Each row is a point. The points of each table are mixes of a few directions, plus a little noise. How many directions does each table use, and how many do they share? Where both have some left over, give the other angles between the two spaces (their principal angles), to ten degrees, smallest first.
(in the rows, 128 means zero)

First (7 x 3)
[[ 96  74 113]
 [118 145 146]
 [159 166 131]
 [154 154 127]
 [140 142 129]
 [136 152 141]
 [ 95  64 109]]
Second (4 x 3)
[[ 97 176 146]
 [126  84 119]
 [115 143 135]
 [175 108 115]]
Directions: first 2, second 2, shared 1; angles 30

First (6 x 6)
[[ 51 101 128 105 123 148]
 [182 147 128 144 131 114]
 [ 47 100 128 104 123 149]
 [152 136 128 135 130 122]
 [142 133 128 133 129 124]
 [194 151 128 148 132 111]]
Second (9 x 6)
[[137 111 121  87 122 110]
 [145 139 180 200  99 163]
 [105 132  89  98 156 113]
 [120 129 115 118 138 122]
 [ 99 149 102 141 159 132]
 [173 107 185 144  76 140]
 [108 129  89  91 156 110]
 [159 111 165 133  91 133]
 [105 146 108 141 153 131]]
Directions: first 1, second 2, shared 0; angles 70

First (7 x 9)
[[124 146 119 143 113 153 198 121 112]
 [147 128 124 110 143  74 130 102 128]
 [127 117 151 125  97 120 102 152 149]
 [127 158 124 168 122  57  84 157 173]
 [142 128 129  99 134 167 127 118  94]
 [127 111 131 110 153 159  59 136 121]
 [103 107 118 142 133 167 198 111 120]]
Second (7 x 9)
[[ 81 139 102  97  91  94 135 148 107]
 [174 122 157 151 163 157 123 112 157]
 [103 139 118 101 105 104 134 146 127]
 [194 113 166 173 182 177 119  99 162]
 [ 90 127  96 123 101 110 128 133  87]
 [ 90 128 100 120 101 110 129 133  94]
 [162 129 154 133 151 144 128 124 163]]
Directions: first 5, second 2, shared 0; angles 50, 80

First (10 x 11)
[[102 142 122 141 112 153 120 132 155 108 134]
 [ 97 144 120 143 108 157 119 132 159 105 135]
 [124 130 127 130 126 132 127 128 132 125 129]
 [224  79 152  82 188  38 157 115  31 201 106]
 [ 85 150 118 149 101 169 115 134 172  95 138]
 [108 139 123 138 115 148 121 131 149 112 133]
 [162 110 137 111 149  95 139 123  92 155 120]
 [131 127 129 127 130 125 129 128 125 130 128]
 [ 85 150 117 149 101 168 115 134 172  95 138]
 [162 110 136 111 150  96 139 123  93 154 120]]
Second (8 x 11)
[[126 148 140 134 124  86 206 153 152  98 128]
 [108 146 140 126 116 126 169 123 146 107 136]
 [139 124 125 132 134 106 141 147 129 128 123]
 [174  94 102 133 154 115  66 154  97 168 109]
 [ 70 149 151 116  97 188 132  66 145 105 152]
 [147 109 115 127 142 135  78 132 107 155 119]
 [107 120 127 120 119 187  63  80 112 145 137]
 [149 130 126 137 137  82 172 167 137 118 120]]
Directions: first 1, second 2, shared 0; angles 50

First (10 x 14)
[[164 133 139 125 108 116 111 110 106 154 135 134 102 122]
 [117 167 109 108 100 184 129 146 165  85 127  93 139 163]
 [133 125 155 127 138  85 125  98 122 134 149 185 100 122]
 [112 150 134 107 125  76 147  83 126 110 136 157 113 112]
 [118  93  96 182 172 183 131 132 111 182  96 103 110 101]
 [ 95 137  90 113 135  41 170 129  94 110 129  93 200  80]
 [146 132 146 107  95 162 110 161 153 105 122 105 144 168]
 [143 146 141  98  91 132 120 136 141 104 127 111 137 151]
 [114  81 150 142 153 148 128 160 145 129 101 127 147 140]
 [139 118 120 172 164 153 110 124 118 168 158 171  88 122]]
Second (9 x 14)
[[147 150 146  95  89 106 123 105 127 113 130 128 116 136]
 [159 119 113 172 124 184 128 144 106 153 128 117 127 131]
 [126 171 182  29  77  31 108  81 160  77 142 158 106 147]
 [185 137 121 155  88 181 132 126  93 147 122 105 120 133]
 [108 131 129 110 131 100 134 119 133 117 121 124 133 120]
 [ 54  87 104 157 218 119 131 163 155 134 129 142 152 111]
 [126 101 114 178 171 176 118 166 129 153 144 142 131 134]
 [125 126 117 135 129 132 141 125 118 132 116 111 136 118]
 [123 128 126 123 128 122 134 123 127 125 123 122 131 124]]
Directions: first 6, second 3, shared 2; angles 30

First (10 x 18)
[[156 122 114 116 145 111 135 145 107 126 136 132 134 137  87 148 141 111]
 [144 128 155 135 126 129 126 121 141 141 130 100 117 138 115 123 112 150]
 [ 52 151 184  98 163 220 204  69 129  99 136 186 160  24 150 127 144 177]
 [107 121 149 128 129 157 125 116 139 133 146 163 134 113 130 103 134 146]
 [ 86 116  57  97 138  69  94 154 129 121  80 116 132 171 186 202 152  59]
 [148 128 103 143 108 114 118 141 117 121 127 124 124 140 135 114 123 111]
 [147 110 125 129 129 121 108 148 122 140 155 156 130 146  91 113 140 121]
 [123 119 103 121 133 127 123 143 111 122 145 176 141 125 121 124 154 101]
 [170 151 133 163  96 115 135 116 134 127  99  45 103 139 147 111  78 150]
 [148 129 156 145 116 123 118 122 152 147 123  81 109 149 123 117 100 157]]
Second (9 x 18)
[[107 103 106  84 168  99 112 153 123 135 131 157 141 153 105 190 168  91]
 [161 101 116 129 128  72  77 164 142 160 130  96 108 200  96 151 126 109]
 [166 115 150 156 109 117  96 140 143 156 150 111 107 164  95  92 109 148]
 [146 127 169 153 112 164 129 116 135 140 163 149 123 112 101  66 115 168]
 [ 87 122 113  84 165 135 146 130 114 113 127 174 154 106 129 176 167 104]
 [118 121 122 113 143 124 126 134 125 129 130 141 134 131 121 147 141 117]
 [149 156 163 179  83 173 151  94 134 119 133 109 116  88 149  47  86 177]
 [114 157 114 136 113 142 159 105 119 100  97 105 132  94 179 127 113 128]
 [105 150 100 117 128 125 153 115 117  99  91 110 136 105 177 158 128 110]]
Directions: first 5, second 3, shared 3
